Each row is a point. The window is the flat piece filled in between its corners: a triangle in 3 columns, a solid with four corners in 4, and so on. A path goes straight from each point to the next, and from the last back to the first. After which points does the path pass through the window?

Window:
[[-0.16  0.07 -0.10]
 [-0.26 -0.27  0.71]
 [ 0.46  0.39 -0.47]]
Path:
(1): [ 0.40 -0.27 -0.57]
(2): [ 0.77  0.08 -0.43]
(3): [ 0.26  0.64 -0.31]
(4): [ 0.43  0.74 -0.11]
(5): [ 0.22 -0.15 -0.96]
(6): [ 0.65  0.07 -0.80]
(7): [0.14 0.64 0.02]
(8): [-0.35  0.34  0.75]
(9): [-0.18 -0.44  0.51]
(10): [ 0.10 -0.17  0.05]
(11): [-0.22  0.15  0.27]
(12): [ 0.25  0.53 -0.25]
Through the window after points: 6, 8, 10, 12

Window (6 x 6):
[[ 0.98  0.72  0.44  0.53 -0.01 -0.36]
 [-0.70 -0.36 -0.06 -0.36  0.64  0.20]
 [-0.19 -1.43  0.11 -0.15  0.08 -0.86]
 [-1.17 -0.41  0.19  0.20  0.25 -0.31]
 [ 0.35  0.15 -0.26  0.37 -0.32 -0.09]
 [ 0.64  0.90 -0.16  0.06 -0.10 -0.70]]
Path:
(1): [-0.14  0.18  0.25 -0.19  0.03 -0.32]
(2): [-0.20 -0.33  0.48 -0.43 -0.32 -0.02]
(3): [-0.20  0.11 -0.16  0.20  0.69 -0.51]
(4): [ 0.39 -0.29 -0.83  0.56  0.38 -0.39]
(5): [-0.02  0.22  0.31  0.01 -0.28 -0.25]
(6): [ 0.27 -0.05  0.37 -0.07 -0.22 -0.41]
(7): [ 0.17  0.15  0.14  0.36  0.49 -0.57]
(8): [-0.17  0.02 -0.37  0.22  0.68 -0.56]
(9): [ 0.20 -0.31  0.28 -0.11 -0.11 -0.64]
(10): [ 0.01 -0.20  0.81 -0.38 -0.19 -0.50]
(11): [-0.36 -0.69 -0.34  0.15  0.43 -0.65]
(12): [-0.25 -0.10 -0.74  0.88  0.63 -0.08]
(13): [ 0.12 -0.22  0.28 -0.43 -0.23 -0.41]
(14): [-0.16  0.28  0.58  0.10 -0.39 -0.52]
(15): [ 0.08 -0.10 -0.21  0.37  0.58 -0.31]
(16): [-0.04 -0.27 -0.63  0.54  0.84 -0.10]
Through the window after points: 4, 12, 14, 16

Window, 8 rows:
[[ 0.47 -0.62  0.12 -0.25 -0.07  0.00  0.59  0.27]
 [-0.06 -0.19  0.08 -0.07  0.04 -0.30  0.06  1.00]
 [ 0.30 -0.55  0.05  0.02 -0.55  0.03 -0.73 -0.90]
 [-0.09  0.09 -0.01 -0.54 -0.32 -0.10  0.10  0.09]
 [ 0.07 -0.55 -0.86  0.05 -0.68  0.29 -0.69 -0.89]
 [-0.99 -0.21  0.33  0.76 -0.72  0.13  0.38 -0.60]
 [ 0.29  0.21 -0.06  0.23 -0.09 -0.25  0.27  0.18]
 [-1.62  0.21  0.42  0.71  0.53 -0.22  0.72 -0.18]]
Path:
(1): [-0.02  0.14 -0.01  0.09 -0.16  0.23  0.05  0.33]
(2): [ 0.27 -0.14 -0.04 -0.11 -0.19 -1.02  0.54 -0.48]
(3): [-0.17 -0.68 -0.43 -0.44 -0.42 -0.80 -0.34 -0.57]
(4): [-0.16  0.38  0.43  0.55 -0.36  0.75 -0.20  0.03]
(5): [-0.27 -0.09  0.70  0.26  0.35  0.70  0.67  0.15]
(6): [-1.00 -0.13 -0.10  0.39 -0.10 -0.63  0.11 -0.47]
(7): [-0.30 -0.10  0.07  0.27 -0.07 -0.56  0.36  0.38]
(8): [-0.24  0.03 -0.19  0.05  0.00  0.63  0.26  0.09]
(9): [-0.12  0.08  0.07  0.32 -0.24  0.14  0.00  0.01]
(10): [-0.16 -0.94  0.11  0.10  0.04 -0.74  0.76 -0.08]
(11): [ 0.01 -0.74 -0.34 -0.31 -0.43 -0.75  0.03 -0.10]
(12): [ 0.14  0.11  0.14  0.12 -0.07  0.46 -0.38 -0.18]
Through the window after points: 1, 5
